Rows are points. A path goes straight from each point to the next, and from the last back to the first. The post is the endless flat space through its rows: a point in 2 columns, a line in 3, a plane in 4, and so on, so that a path can go around it. How many times does the path go around the post? Going back the other way cancels.

Post (1 x 2):
[[ 0.88 -0.02]]
Path:
[[ 3.03  0.02]
 [ 1.51 -0.65]
 [ 0.43 -2.32]
 [ 0.29 -2.72]
 [-1.98 -0.11]
 [-0.87  2.29]
 [ 1.49  2.93]
 [ 2.35 -0.01]
 [ 3.35 -1.92]
 [-0.14 -2.03]
 [-0.74  0.02]
 [-0.50  1.84]
 [ 2.78  2.97]
 [ 2.19  1.35]
 [ 2.82  0.15]
 [ 1.90 -2.74]
 [-0.99 -2.33]
 [-0.22  0.00]
 [-0.35  1.26]
 [ 2.21  2.99]
 [ 1.55  1.55]]
Times around: 3

Post:
[[ 0.22  0.30  0.82 -2.31 -0.50 -0.25  2.49  1.33]
 [ 0.60  1.03 -1.87  1.28  2.01 -0.86  1.20 -1.76]
 [ 0.11  0.72 -0.95  1.21  1.14  3.45  3.20  1.14]
 [ 0.55  1.27  2.36 -0.12 -1.35  1.93  1.29  0.03]
 [ 1.57  2.12 -0.18  4.83  2.51 -1.81  3.64  0.49]
 [ 2.29  1.69 -2.21 -0.88  1.80 -5.71 -4.33  1.94]
 [ 0.09  0.02 -3.33 -0.14 -3.42  1.96  1.13 -0.05]]
Path, 15 rows:
[[ 1.76 -0.57 -1.48  2.65 -0.25 -0.31  2.07  1.47]
 [ 3.17  1.72  1.76  0.76  1.72  1.69  1.04 -0.14]
 [ 2.11  2.19 -1.79 -1.06  2.93 -0.96  2.63 -0.40]
 [ 0.14  2.23 -3.10  1.83 -1.94 -0.17  2.01  0.19]
 [-1.51  1.70  1.23  0.99 -0.65 -0.05  0.74 -1.93]
 [ 0.51  0.06 -1.20  1.25  1.15 -2.96 -0.58 -1.56]
 [-1.12  0.15 -0.78  2.35 -2.39 -0.09  1.60  0.04]
 [-1.89  1.10 -0.65 -1.30 -1.08  0.08 -0.80 -2.29]
 [-0.14 -0.56 -3.37  0.37 -2.02  0.80 -1.18  0.57]
 [ 1.66 -3.01 -0.48 -0.87  0.56  1.29  3.11  0.01]
 [ 2.73 -0.23 -1.63 -0.70  0.14 -0.61  2.24  0.86]
 [ 3.44  3.72 -2.07  0.21  1.85 -2.18  0.83 -0.04]
 [ 0.78  3.67 -0.60  2.98  0.36  1.40  1.86  1.33]
 [-2.34  1.36  1.23 -0.07 -1.46  0.78  4.06 -1.30]
 [-1.81 -0.85 -2.92  2.63 -1.24  0.24  2.79 -2.46]]
Times around: 2
